Rows are points. To make a cloud, some directions were put in groups of two or more. Within a group, all points are equally far from the middle, so they leave a hole (a ring in 2 directions, a hollow ball in 3). The other directions are filled evenly. Then the cloud was stretched, turned, moved and blurred a little. Count the holes, and give their numbers of directions, smallest first.

Cloud:
[-1.5 0.9]
[-0.3 2.9]
[-4.1 6.0]
[-0.3 6.7]
[-3.8 4.3]
[3.0 -6.2]
[4.6 4.9]
[-4.3 0.7]
[-8.8 2.9]
[-0.3 8.9]
[3.0 -6.0]
[1.8 -4.8]
[-1.1 -0.3]
Holes: 0

Cloud, 21 rows:
[1.3 -7.0 5.3]
[0.3 4.6 -0.6]
[9.3 -0.4 0.5]
[-0.9 -5.9 -4.7]
[3.0 2.2 -6.7]
[-4.0 -0.8 -1.8]
[-0.4 -3.6 -0.3]
[1.4 -0.6 6.9]
[5.2 -1.3 2.0]
[1.1 -1.4 -6.5]
[7.9 -6.2 2.6]
[3.4 4.4 5.7]
[0.6 -3.7 6.7]
[3.3 -0.7 -1.2]
[4.3 1.3 4.5]
[6.2 -3.9 4.6]
[6.0 5.1 3.6]
[5.6 -7.8 2.4]
[-0.1 -6.2 4.4]
[0.7 -7.7 -6.2]
[4.4 -0.4 4.4]
Holes: 0

Cloud, 28 rows:
[-3.5 0.1 -2.2 -2.8]
[-3.6 -1.6 1.3 -2.3]
[4.7 2.7 6.1 3.4]
[-2.8 6.5 3.6 3.7]
[4.3 -2.3 -1.0 2.4]
[4.5 6.4 5.7 6.4]
[-1.5 -2.6 5.5 3.5]
[-1.0 7.0 -3.9 -0.7]
[2.0 3.8 4.1 -5.3]
[10.2 4.2 4.6 0.0]
[2.0 3.7 2.8 -7.4]
[4.4 6.6 -3.1 -8.3]
[6.0 -5.0 6.4 -1.2]
[0.3 0.8 4.2 -3.4]
[11.2 5.7 1.9 -1.6]
[4.0 -3.3 -3.2 -4.3]
[-3.1 6.7 1.9 1.2]
[6.0 2.7 0.2 3.7]
[-0.6 4.6 -4.1 -1.6]
[-1.1 3.5 -3.3 -3.3]
[9.2 0.8 5.0 -0.4]
[6.6 -5.0 6.0 -0.8]
[10.1 4.8 -1.6 -6.3]
[2.4 2.8 -3.8 -4.8]
[2.0 -3.1 6.2 -0.3]
[4.7 5.6 -3.6 -5.1]
[-1.0 2.2 2.6 -3.4]
[-0.7 -0.1 -1.9 -6.8]
Holes: 1 (2)

Cloud (55 x 6):
[1.2 4.3 6.7 -7.2 -0.7 -0.8]
[5.3 3.1 -1.9 0.0 -0.7 5.0]
[3.6 3.0 0.1 -1.2 0.3 9.7]
[-2.0 2.5 -5.1 -5.6 -2.2 -2.9]
[-5.3 4.5 0.8 -3.2 6.8 3.5]
[0.2 0.9 4.4 2.2 5.9 -5.3]
[-1.9 -7.9 4.4 -1.9 2.5 -5.0]
[3.9 -0.9 2.3 0.5 -6.5 -1.8]
[-4.7 1.8 2.7 -0.9 6.9 3.1]
[-2.9 -0.3 4.9 -1.7 -2.5 10.9]
[-3.6 -3.6 7.8 -2.5 -4.6 0.9]
[-3.2 2.5 -6.1 -5.8 -1.6 2.1]
[-3.5 -1.3 4.2 0.4 5.3 0.7]
[-0.8 -0.8 4.8 -8.8 -0.8 8.8]
[4.0 2.8 -3.6 -0.9 1.7 -1.5]
[-7.0 -2.6 1.2 0.9 -7.1 4.2]
[-2.7 -2.1 2.9 2.8 -3.3 9.1]
[4.2 2.5 -1.9 -2.7 1.1 -1.1]
[4.1 -0.1 -0.7 -3.5 2.4 -5.5]
[4.2 -0.8 -2.4 -4.0 3.0 4.5]
[-1.3 4.3 -0.3 -5.9 0.1 9.3]
[1.8 -1.1 4.8 -6.4 -1.0 6.1]
[-1.1 3.4 2.4 -5.3 3.6 -7.9]
[-6.0 -2.6 7.1 -0.2 0.8 2.7]
[-3.1 1.0 11.9 1.0 7.6 2.4]
[-7.6 3.7 1.1 -0.1 1.7 -3.6]
[-5.9 0.6 7.6 1.3 -1.7 -2.9]
[-3.4 -6.2 3.9 1.3 4.7 8.6]
[3.0 0.0 3.8 -5.5 6.2 -4.9]
[6.1 2.5 12.0 0.6 1.1 -0.1]
[-0.9 -2.7 4.3 3.0 -5.5 -0.6]
[2.2 0.6 0.2 1.4 -4.4 7.4]
[6.2 5.3 -1.4 2.7 -4.6 -3.3]
[0.0 -1.0 3.3 7.7 1.5 -1.5]
[2.8 -4.1 5.7 7.0 -1.9 -5.1]
[5.6 1.4 -1.5 2.4 -3.7 4.2]
[-6.1 2.8 5.1 1.1 -4.2 5.4]
[5.8 -2.0 4.5 -3.8 -0.7 3.4]
[-1.4 -2.1 8.4 2.6 -2.6 -4.4]
[-2.9 0.9 -5.6 -6.1 -3.1 12.1]
[4.7 5.6 0.6 -2.1 1.0 -5.7]
[-7.4 -6.7 5.6 -3.4 -1.1 -1.6]
[6.3 -2.8 -1.2 3.6 -4.3 6.5]
[0.3 -2.3 6.4 4.7 -0.8 2.9]
[6.6 6.4 -2.5 2.0 0.7 -7.7]
[-1.5 3.1 4.8 8.4 0.9 4.9]
[6.1 0.1 -1.8 5.4 -5.5 3.8]
[6.4 2.9 1.3 3.1 -0.1 9.0]
[-0.3 -1.5 -5.1 -0.6 3.9 3.2]
[-2.6 4.7 5.1 -0.8 -2.8 8.6]
[8.3 -2.5 1.4 -2.9 1.5 4.0]
[-5.7 -3.3 -0.6 1.3 -8.0 5.7]
[5.2 -2.3 1.6 -2.6 0.5 10.5]
[-2.3 2.1 11.0 -1.3 -0.2 5.0]
[-4.2 -6.6 7.0 -1.6 -2.5 1.5]
Holes: 1 (2)
